Each row is a point. A path goes straight from each point to the next, and from the last back to the first. The post is the endless flat space through its rows: a point in 2 columns, a line in 3, a plane in 4, and so on, so that a path can go around it. Count how often the path circles the post. Going back the other way cancels.
(in the rows, 128 means zero)

Post (2 x 3):
121 108 151

137 148 117
Path (27 x 3):
123 88 128

142 114 136

116 84 203

131 151 133

89 153 121

125 121 69

165 117 93

156 95 160

141 154 134

124 145 138

137 117 176

154 120 124

126 98 122

97 112 101

87 139 114

121 99 119

164 106 122

147 134 149

133 185 160

98 142 146

100 156 90

147 115 70

169 129 99

161 135 174

114 134 177

101 119 156

116 124 100
Times around: 3

Post, 7 rows:
159 99 175 138 109 94 136 142

158 118 133 145 106 102 175 132

118 140 120 105 105 144 106 124

122 118 136 136 128 106 125 142

136 135 137 100 145 164 105 120

149 127 128 127 113 88 127 119

117 146 179 122 130 157 109 117
Path (28 x 8):
146 96 166 122 133 109 129 119

148 130 170 119 149 151 122 103

157 128 117 116 92 147 142 116

156 148 91 110 127 154 131 118

159 142 165 108 146 121 108 132

138 112 140 109 100 109 136 154

95 153 183 146 79 112 134 110

130 134 124 127 80 122 121 76

155 144 64 150 84 123 193 94

131 121 164 137 105 118 115 95

89 138 117 177 182 114 94 142

166 118 168 112 117 149 122 136

144 141 131 83 144 144 113 141

178 119 151 103 101 117 144 114

170 102 173 78 101 118 131 145

163 109 168 100 109 93 121 147

95 118 152 112 149 138 114 121

136 131 164 119 125 96 79 85

163 124 87 145 84 100 136 98

185 109 193 144 137 138 121 160

160 123 63 131 98 130 164 140

187 126 116 105 142 140 133 130

152 159 182 78 98 132 91 105

177 145 158 98 127 103 122 85

97 112 187 126 106 116 115 112

131 121 130 140 92 100 119 111

75 123 140 172 124 51 78 140

146 94 206 139 106 145 132 129
Times around: 3

Post:
139 169 165 116 107 156 165 157 111 145 123

187 139 128 109 108 132 167 141 137 162 155

132 109 172 121 106 144 92 111 172 136 143

110 96 152 119 107 105 92 138 166 127 120

114 122 89 149 125 132 131 151 84 137 117

105 135 80 151 123 134 150 144 115 112 98

127 138 104 120 127 128 146 156 92 91 132

140 133 138 98 113 115 88 92 147 154 153

128 136 92 134 156 133 125 141 113 133 110

129 129 135 142 134 116 151 125 120 132 141
Path (28 x 11):
120 164 179 132 134 147 131 126 161 122 120

76 133 72 154 115 177 115 145 136 132 93

97 133 174 138 81 173 131 125 105 125 172

153 153 163 93 115 97 86 152 116 176 160

157 133 89 117 100 137 104 121 126 133 125

170 91 141 134 161 128 157 158 135 126 116

145 95 125 119 130 78 139 100 130 153 169

144 128 99 112 163 104 124 134 88 119 134

112 129 137 106 168 72 86 135 144 158 78

195 139 127 103 99 178 174 122 124 149 154

111 114 135 137 106 153 116 129 108 168 131

125 137 113 114 133 122 133 141 152 118 127

96 104 75 170 113 73 143 135 81 109 149

102 144 116 148 179 98 133 92 108 92 160

91 144 69 117 115 145 122 133 107 151 112

167 132 157 93 108 169 164 151 194 131 116

146 150 92 121 110 154 124 96 72 158 143

159 103 140 170 112 127 137 129 162 100 149

178 124 74 126 185 107 139 142 159 119 111

147 176 155 82 115 136 176 132 77 119 136

114 134 171 117 118 131 141 114 135 134 115

174 204 143 113 159 173 140 101 65 173 140

136 150 124 118 115 96 170 166 115 121 119

127 80 75 159 113 76 140 151 136 112 156

170 148 176 105 77 161 177 138 162 157 170

144 100 100 114 79 142 147 109 145 130 157

168 121 148 130 154 119 185 134 135 89 127

109 145 113 141 94 102 127 98 134 92 130
Times around: 1
